Each row is a point. Each table stands for the endless flat space through its points: a line for two points, a plane for three, and so on. Write the one point that lies in both, or say that there is none.
In the rows, zero is written as 128.

First:
[[113 133 157 151]
 [ 98 115 143 164]
 [113 121 131 178]]
Second (2 x 4):
[[101 125 142 167]
 [125 109 138 167]]
They share: [107 121 141 167]

First (3 x 9):
[[ 79 179  98 126  90 137  75 167 128]
 [128 171  70 103 122 125  85 177 125]
 [115 150  90  88 107  88 103 151 124]]
Second (3 x 9):
[[ 92 172  99  86  96  74 100 152 119]
 [101 160  99  97  97  92  97 154 126]
 [106 158 108 105  92 103  90 155 133]]
They share: no point

First (2 x 14):
[[146 177 141 132  82 131 159 118  83  88  97  98 106 134]
 [174 137 145 160  98 115 163 150 111 124 105 118 126 158]]
Second:
[[143 163 140 156  97 134 139 117  74 120  87 128 108 159]
 [164 175 140 126  85 125 163 141 101  93  93  98 102 126]]
They share: no point

First, 3 rows:
[[164 140 140 130 135 151 155 176 124 131 168  93 155  93 147 104 136  94
  144 151]
 [118 165 117 105 113 143 166 154 114 156 142  91 155  66 128  78 123 136
  106 125]
 [150 138 116 115 149 153 199 139 118 163 166  68 121 104 156 119 186  75
  128 132]]
Second (2 x 20):
[[165 126 115 106 152 143 165 166 139 131 176  80 139  67 142  91 127  98
  133 126]
 [132 147 124 136 122 164 165 163 118 155 152  95 145  88 139 106 151 110
  121 141]]
They share: no point

First:
[[138 167 149 127 175 165 123  84 162 111 108 106 154  93  97  90 112 167
  108 127 101 169 140 157]
 [114 123 129  83 131 181 159  72 182  75  72  70 162  61  77  78  84 123
  136 159 137 185 112 165]
 [132 183 141 129 159 149 133  98 152 107 114 122 140 101 117 100 108 185
  100 109 105 155 146 173]]
Second, 2 rows:
[[133 164 148 120 147 152 140  94 160  95 108 104 143  86  92  89 104 156
  104 131 113 171 131 171]
 [141 164 164 126 129 134 146 106 156  85 120 102 131  80  72  83 106 138
   90 141 115 181 121 179]]
They share: [129 164 140 117 156 161 137  88 162 100 102 105 149  89 102  92 103 165
 111 126 112 166 136 167]

First, 3 rows:
[[104  73 142 143 117 113 145 136  89 129 112  99 148 115 161 119 112 125
  151 165 105 107 103 131]
 [ 89  53 152 142 132 116 167 157 100 118 127 115 173 132 171 104 111 127
  132 163 108 111 101 152]
 [155  89 152 148  84 128 107 103  52 184  91  73 113  96 165 140 117  97
  174 175 132  75 101  92]]
Second, 2 rows:
[[ 87  97 134 132 109  83 145 117  79 140 118  96 118 117 146 117  93 144
  184 147 105 113  99 131]
 [122  92 104 157 114 128 110 127 109  85  73  76 143  72 141 152 138 124
  144 187  60 123 119 101]]
They share: [101  95 122 142 111 101 131 121  91 118 100  88 128  99 144 131 111 136
 168 163  87 117 107 119]

First:
[[ 93  72 104 127  90 113 143 141 186 157 112 120 193 167 112 155 111 136
  108 117 162 141 162 137]
 [100  78 112 117  94 109 132 145 179 146 121 118 185 162 107 154 105 136
  118 112 163 133 158 132]
 [114  85 128  72 127  86  95 168 120 129 139 109 164 157 142 192 118 121
  103 112 160 117 180  82]]
Second, 2 rows:
[[ 95  99 139  92 112  78  80 166 163 127 116  83 179 133 124 172 115 137
  119 106 165  97 145 104]
 [105  95 137  90 114  86  90 164 154 129 127  93 169 142 117 170 105 135
  125 108 163 105 154 108]]
They share: no point

First (2 x 24):
[[115 156 143 103  88  91 115 112 110 130  94 123 101 116 140 117 122 125
  154 103 172 168 157 108]
 [105 150 141 104  86  95 106 103 115 120  98 128 108 125 136 109 127 114
  144  92 180 167 153 100]]
Second, 3 rows:
[[110 198 175 147  93  63 133 154 102  95 117 136 109 116 159 131 129 130
  152 114 203 175 170 161]
 [144 138 121  69  91 101 107  96 126 173  63 100  73  98 147 121 109 120
  166 132 143 165 162  89]
 [123 156 142  96  88  92 128 117  96 146  90 118  97 107 135 124 115 147
  169 105 155 168 156 107]]
They share: [125 162 145 102  90  87 124 121 105 140  90 118  94 107 144 125 117 136
 164 114 164 169 161 116]

First, 3 rows:
[[149  92 120 139  96 102  97 125  85 151 111 117 172 152 124 153 123 129
  137 105 150  84 114 127]
 [204  97  75  89 141 122  57 160 120 201 106 137 137 197 159 123 133 129
   97  75 185 109 169 132]
 [164  97 103 125 105  98  87 146  92 165  98 111 143 165 143 131 141 131
  131 101 163 119 125 146]]
Second, 4 rows:
[[195 116 107 169 132 120  73 166 137 172  77 125 157 193 104 130 157 184
  109  73 136  83 131 155]
 [181 118 113 110 111 102  84 115 104 142  92 137 135 180 133 124 149 100
  104 100 135  81  96 113]
 [169 106  69 132  97 114 118 161  74 194  74 117 131 162 151 160 117 152
  114  90 149  73 126 165]
 [137  66  79 155  92 108 109 186  65 210 107  85 171 137 150 172 101 186
  161  95 192 123 169 187]]
They share: [162  95 107 127 105 102  88 139  92 163 104 116 154 163 137 139 133 130
 130 100 160 104 125 137]

First:
[[121  91 202 107  96 153 138 138 160 118  89 161 124 140 145 140  88  90
   81 102 153 126  53 170]
 [133 119 180  90 121 151 136 165 181 121 108 156  88 180 154 121  87  70
  108 106 136 153  74 160]
 [ 95 104 142 158 124  95 148 122 123 154 164 135 134 110 100 167 127 122
   99 133 119 110 118 135]]
Second:
[[116  93 128 142  71  65 149 129 132 167 132 129  93 100 112 137 109  49
   95  95  68  98 116 128]
 [128 103 146 137 100  92 155 131 142 149 136 144  98 128 119 139 106  70
   92 103  95 107 115 138]
 [ 84 109 120 106 107 101 117 153 156 167 140 125 113 132 100 121 129  85
  131 119 104 142  96 120]]
They share: no point

First:
[[113 139 154 158 143 159 140 140 116 147 136 105 176 155 132 127 131 159
  111 170 107 174 152 148]
 [ 95 127 181 143 113 186 107 146  92 150 166 111 188 125 138  97 143 162
  126 149  92 186 179 148]
 [101 117 167 159 103 182  85 132  90 160 170  95 166 143 156  93 127 164
  106 159  70 170 163 136]]
Second, 4 rows:
[[130 128 144 161 136 152 110 159 115 165 156  89 167 174 167 135 149 167
   88 184  97 206 165 168]
 [121 125 147 163 139 156 119 151 121 166 162  89 159 172 166 127 138 170
   87 173  95 199 170 157]
 [ 73 102 141 189 169 159 161 133 169 156 202  78 110 180 192  89 107 189
   94 157  90 199 214 128]
 [118 137 156 157 118 165 104 139  91 145 132 104 186 148 133 121 138 152
  117 182  92 166 137 151]]
They share: [110 130 156 161 128 166 118 135 107 153 148  99 169 154 143 115 127 161
 106 168  91 170 153 142]

First:
[[170 161 147 133 103 158  93  87 152  89 134  91 105 139 139 118  91 105
  142 110 118 123 106 136]
 [145 116 187 163 148 158  83 122 107 144 164 121  95 169 194 138  96  80
  167 110  98 158 121 116]]
Second:
[[160  96 184 151 145 128  83  82 152  69 127  95 131 177 169 124 125  96
  190  84 128 186 105 145]
 [146 175 156 164 120 182 105  98 128 146 150 115  91 147 156 150  80  76
  130 142 104  95 112 120]
 [180 151 149 111  95 158  73 127 122 109 162  95  81 127 159  94  75 121
  140  94  98 141 120 120]]
They share: [160 143 163 145 121 158  89 101 134 111 146 103 101 151 161 126  93  95
 152 110 110 137 112 128]

First, 2 rows:
[[119  85 179 116 162 161 121 128 143 153 128 129  67 126 133 157  91 125
  128 120 137 173 155 147]
 [101 109 131 152 108 119 115  74 131 135 110 147 127  96 127 169 145 131
   92 180 167 131 149 153]]
Second:
[[ 97  94 179 148 118 129 115  99 133 161 124 142 101 103 142 156 115 112
  105 139 152 140 160 154]
 [ 86  94 185 149 126 116 124  98 122 168 119 138 118  93 148 169 112  98
  101 123 152 146 167 168]
 [ 89  93 189 153 115 121 117  98 128 169 124 142 108  97 148 158 113 102
  102 130 152 138 165 160]]
They share: [110  97 155 134 135 140 118 101 137 144 119 138  97 111 130 163 118 128
 110 150 152 152 152 150]

First, 5 rows:
[[ 57 111  84 130 134  94 104 148  86 138 134 143 105 108 107 134 142 101
  191 140 165 175 196 115]
 [146 116  95 153 123 129 138 145 108 152 212 145 103  96  69 173 164 132
  163 126 148 147 117 180]
 [ 83 120  91 163  91  89 106 131 108 166 208 120  99  32  99 116 133  96
  153 140 172 139 160  93]
 [ 72  91 144 145 144 109 129 163 121 178 194  88 140  68 122 134  97 101
  131 190 135 180 171  70]
 [ 92  79 160 132 186 134 146 188 124 172 178  96 159 122 115 171 103 123
  139 202 115 207 161 106]]
Second, 2 rows:
[[ 93 111 102 131 118 128 150 136  91 147 165 127  92 100 111 149 129  97
  154 143 137 153 169 149]
 [103  95 118 115 138 106 142 124  85 137 175 117 110 118  99 143 139 107
  154 129 123 155 157 127]]
They share: [ 98 103 110 123 128 117 146 130  88 142 170 122 101 109 105 146 134 102
 154 136 130 154 163 138]

First:
[[ 85 119 109 109 101 129 156 104 141 138 154  98 162 113 120 111 148 113
  107 135 142  74 136  99]
 [123 149  83 100  86  90 143 108 111 116 113 114 138 126  93 152 158  95
  125 149 169 114 164 125]
 [122 167 132  81  77 104 176  73  93  96 119  93 110  93 138 163 164 125
  112 188 141 104 157 144]]
Second:
[[124 171 106 116  59  95 150 101 118 133 105 102 139  98 118 153 161  89
  134 130 169  80 126 105]
 [108 143  86  84  95 107 150  81 114 105 129 114 139 134 110 141 145 129
  118 170 149 112 170 137]]
They share: no point

First (3 x 24):
[[161 209  98 189 175 111 158 123 161 147 121 141 144 154 101  96 160 117
   75 110 132  95  99 133]
 [145 217  81 191 146 102 164 127 176 135 145 156 138 179  85 100 132 135
   85 105 155  75  82 124]
 [185 122 161 111 166 177 179 162 146 105 115 186 123 169  80  90 157 150
  105 155 135 110  87 139]]
Second, 3 rows:
[[201 175  95 122 193 147 165 141 137 127  93 136 113 151 110  87 168 126
   77 112 119  67 108 146]
 [161 165 150 152 143 137 160 146 172 107 138 176 153 196  70 112 163 136
   77 157 149 102  88 131]
 [177 161 138 126 143 153 166 162 154  99 102 150 147 192  70 106 183 120
   57 153 121  86 118 133]]
They share: no point

First:
[[122  77 195 200 107 130  67 124 122  79  60  83  95  64 189  77  69 180
   67 118 114 114 176  81]
 [ 98 102 163 163  81 143  77 133 131 101 101 114 106 104 153  92 123  98
   93 136  95 136 155 137]
 [ 97  99 150 188  97 132 104 157 181  76 109  77  85 125 161  88 148 100
   95 144  90 158 148 147]
 [120  82 207 195  89 148  44 123 127  78  52  96  91  60 180  67  81 142
   69 139 106 130 163  78]
 [115  83 213 193  80 127  56 143 146  68  58  85 110  61 172  58  68 161
   87 152  89 115 150  78]]
Second:
[[122 110 158 178  82 138  99  99 110 127 152  84 117  90 162  88 141 127
   83 108  36 127 145 124]
 [ 89 150 141 181 103 160  91  99 144 133 132  81 122  74 135  54 144 158
   86 136  59 157 110 144]
 [119 110 159 179  85 136 103 111 120 121 136  87 116  86 161  82 130 140
   92 112  57 125 148 124]
 [151  76 179 188  72 111 132 143 122 102 116  89 107  81 186  87 102 158
  120  94  86  93 185  99]]
They share: [100  98 160 162  90 128  89 131 118 105 104 110 117 100 158  98 103 133
  93 120 100 115 165 134]

First:
[[150 140 150 159 145 109  94 148 138 149 153 151  98 144 121 139 174  88
   81 154  95 140 145 141]
 [134 172 122 123 161  97  94 140  94 165 129 183  58 152 121 127 150 104
  105 158  75 172 169 169]]
Second (4 x 24):
[[172 126 159 142 126  99  59 165 159 191 179 143 122 178 121 100 181  69
   84 149  84 114 147 139]
 [141 137 148 143 148 101 102 145 116 145 136 163  78 144 127 145 170  97
   93 149  99 149 152 142]
 [139 159 136 155 157 110 103 140 120 143 140 163  80 136 119 145 163  98
   86 159  89 159 152 153]
 [139 172 124 167 168 121 105 140 118 145 150 161  86 127 105 146 146  99
   86 180  78 178 163 162]]
They share: [146 148 143 150 149 106  94 146 127 153 147 159  88 146 121 136 168  92
  87 155  90 148 151 148]

First:
[[159 142 157 150  77 129 167 167 148 144 109  96 168 132 135 168 129  93
  137 158 128 145 154 168]
 [157 148 154 153  75 118 156 158 144 141 103  87 169 126 139 171 137  82
  130 168 124 150 146 175]
 [158 165 148 174 116 181 184 140 196 155 121 129 121 109  92 137  58 165
  141 138 106 165 170 124]]
Second, 2 rows:
[[152 156 154 178  99 117 183 126 186 163 112 110 162 109 106 136 102  91
  131 145 129 162 135 142]
 [149 153 152 187 104 107 193 117 195 173 112 118 169 101 102 128 101  80
  129 140 135 169 124 137]]
They share: no point
